Each row is a point. Two turns around zero, p and q, are shown by what they do to some points. Where does a point land after both, in the order given? Backwards means that the second turn is done in reverse. Each puzzle has new turns, and all numbers are rounded.

Turn p:
[-9.2  2.2] => [-4.8 -8.1]
[28.0 -0.7] => [ 8.9 26.6]
[-20.3  12.5] => [-17.9 -15.7]
[  1.5 -14.0] => [13.8 -2.7]
Turn q:
[  4.6 -23.5] => [23.9 -0.9]
[12.1 11.9] => [-8.8 14.5]
[ 4.8 16.4] => [-14.9   8.4]
[-21.5  -4.8] => [ -0.3 -22.0]
Where do these land?
q, then p: [  1.6 -13.1] => [ 5.2 12.1]
q, then p: [11.5 -6.0] => [-6.9 11.0]
q, then p: [ 8.1 19.3] => [-16.7 -12.6]
p, then q: [-29.0 -13.7] => [31.9 -2.8]
p, then q backwards: [ 7.8 13.4] => [ 8.7 12.9]

Turn p:
[-20.7   0.2 -14.6 -16.8] => [-20.4   8.0 -13.6 -16.1]
[ 16.4  -5.8 -21.1   0.7] => [ -6.3 -26.4   1.0  -3.3]
[ 1.9 -3.3 21.1 20.4] => [13.8  8.5  6.9 23.8]
[-19.1  18.7   1.7  -8.9] => [  3.3  17.8 -16.8 -13.6]
[21.6 -9.8 12.9  4.5] => [ 9.6 -7.9 22.6  9.1]
Turn q:
[  3.5 -11.0  13.7  -9.8] => [-14.8 -10.2   9.5  -1.6]
[-5.7  2.8 -9.4 -6.9] => [ 6.3 -5.0 -8.3 -6.5]
[ 12.4   9.3 -30.5 -16.7] => [ 32.9 -17.7  -1.7  -7.0]
[ -9.4 -26.4   3.8   0.5] => [-19.5 -12.8  -9.9  12.6]
[-4.9  9.1  0.4 -1.8] => [ 2.2  5.3 -2.3 -8.5]
[ 4.1 16.2 22.0 34.7] => [-7.1 40.4 12.7 11.1]
Where do these land?
q, then p: [  8.8   9.7  -7.4 -10.3] => [ 2.6 -3.8 16.9 -5.0]
p, then q backwards: [ 5.1 -0.5 15.0 17.3] => [ 15.1  -1.9 -10.7  14.2]
p, then q: [ -7.3  16.3 -25.3   5.6] => [ 15.4 -20.7 -16.3   7.5]
p, then q: [-24.7   6.1  -5.4  -3.2] => [ 17.9   1.9 -15.1 -11.5]
q, then p: [  2.6 -40.9  15.7  -6.5] => [-24.5  19.1  -7.8  30.7]
p, then q backwards: [15.5  9.2  7.4 -2.9] => [12.2 10.3 -8.1 -8.2]
